Each row of a before or after table is a point. The points were changed in one or more steps. Then noise was added and the rows were shuffled. The steps act on columns, c1 being the first. What was done? A step turns or swaps two columns, mirrors them in a line or flattens them onto one, adds a multiple of one to another, or multiplies or shifts one. Angles are multiples of 10 degrees, from the lower column toward the higher: turns from -170 to 170, lines from 10 to 170 but not 90. Use the fewest steps. Two steps may share a column if one is a turn and the other turns, adds or multiplies; they go together, in the order done. Otherwise the lowest column goes first.
In the rows, zero is written as 128.

Before (9 x 2)
[[ 98 124]
 [143 188]
 [ 93  69]
 [197 129]
 [105 105]
 [ 86 165]
 [ 87 102]
 [ 93 160]
 [ 97 144]]
After (9 x 2)
[[164 157]
 [ 76 173]
 [172 164]
 [110 174]
 [150 155]
 [130 159]
 [186 101]
 [116  59]
 [109 154]]
Steps: turn c1 and c2 by -100 degrees

Before (14 x 6)
[[137 200 152 157  80 157]
 [158 101 167 207  56 151]
 [146 167 115 141 147 163]
 [150 192  82 135 170 147]
 [170 135  93  99 149 121]
 [105  77 136 176 134 116]
 [193 128 144 155 119 154]
 [184 139  79 178 138 135]
 [109 122 175 123  73  94]
 [178 111 112 235 166  97]
 [111 109  52 167 130 164]
 [154 124  91 135 132 157]
 [119 104 136 192  93 117]
 [182 148  98 137  95 124]]
After (14 x 6)
[[ 90 137  56 162 131 122]
 [107 131  91 131 135 161]
 [142 160  80 160 134 179]
 [102 173 126 125 145 151]
 [116  89 154 228  50 158]
 [140 101 131 207  95 111]
 [119 209 105 100 172 159]
 [172 118 104 244 169 162]
 [129 124 147 159 120 202]
 [135  82 118 204 136 103]
 [106 189 171 125  78 144]
 [148 145 100  90 147 163]
 [149 155 108 123  92 176]
 [160 111 177 134  73  96]]
Steps: turn c1 and c6 by 70 degrees; turn c2 and c3 by 20 degrees; add -0.5 times c2 to c4

Before (9 x 12)
[[101 132 124 146  84 177  93 143 191 108 109 114]
 [166 201 102 130 141 125 145 119 120 188 138 123]
 [146 148  67 112 108  96 109 115 168 169 181 121]
 [108 109 199 105  66 186  73 140 161 120 139 120]
 [117 129 150  94  39 164  80 155 164 115  93 160]
 [ 92 138 165 103 161 104 219 187  71 124  77  98]
 [108 126 189 112 149 116 232 110  42  83  69 123]
 [154 142 127 122 146  90 124 107 152 181 100 119]
 [156 152 111 171  80  90 142 150 151 174 140 102]]
After (9 x 12)
[[ 93 134 107 104 163 161 212 250  43 127  72  96]
 [104 132 178 141  83 126  92 204 174 107 112 112]
 [175 200 129 125 138  97 148 178 111 186 143 126]
 [155 142  93 128 150 134 121 165 140 187 103 120]
 [110 130 158  97  43 146  76 217 199 114 103 160]
 [108 107 189 102  65 198  67 203 153 114 138 123]
 [144 148 103 120 112  63 106 174 154 167 177 121]
 [154 150  93 169  81 106 143 215 119 167 144 101]
 [112 128 119 111 151 192 234 170  39  84  61 122]]
Steps: swap c3 and c6; shift c8 by 60; add 1 times c12 to c9
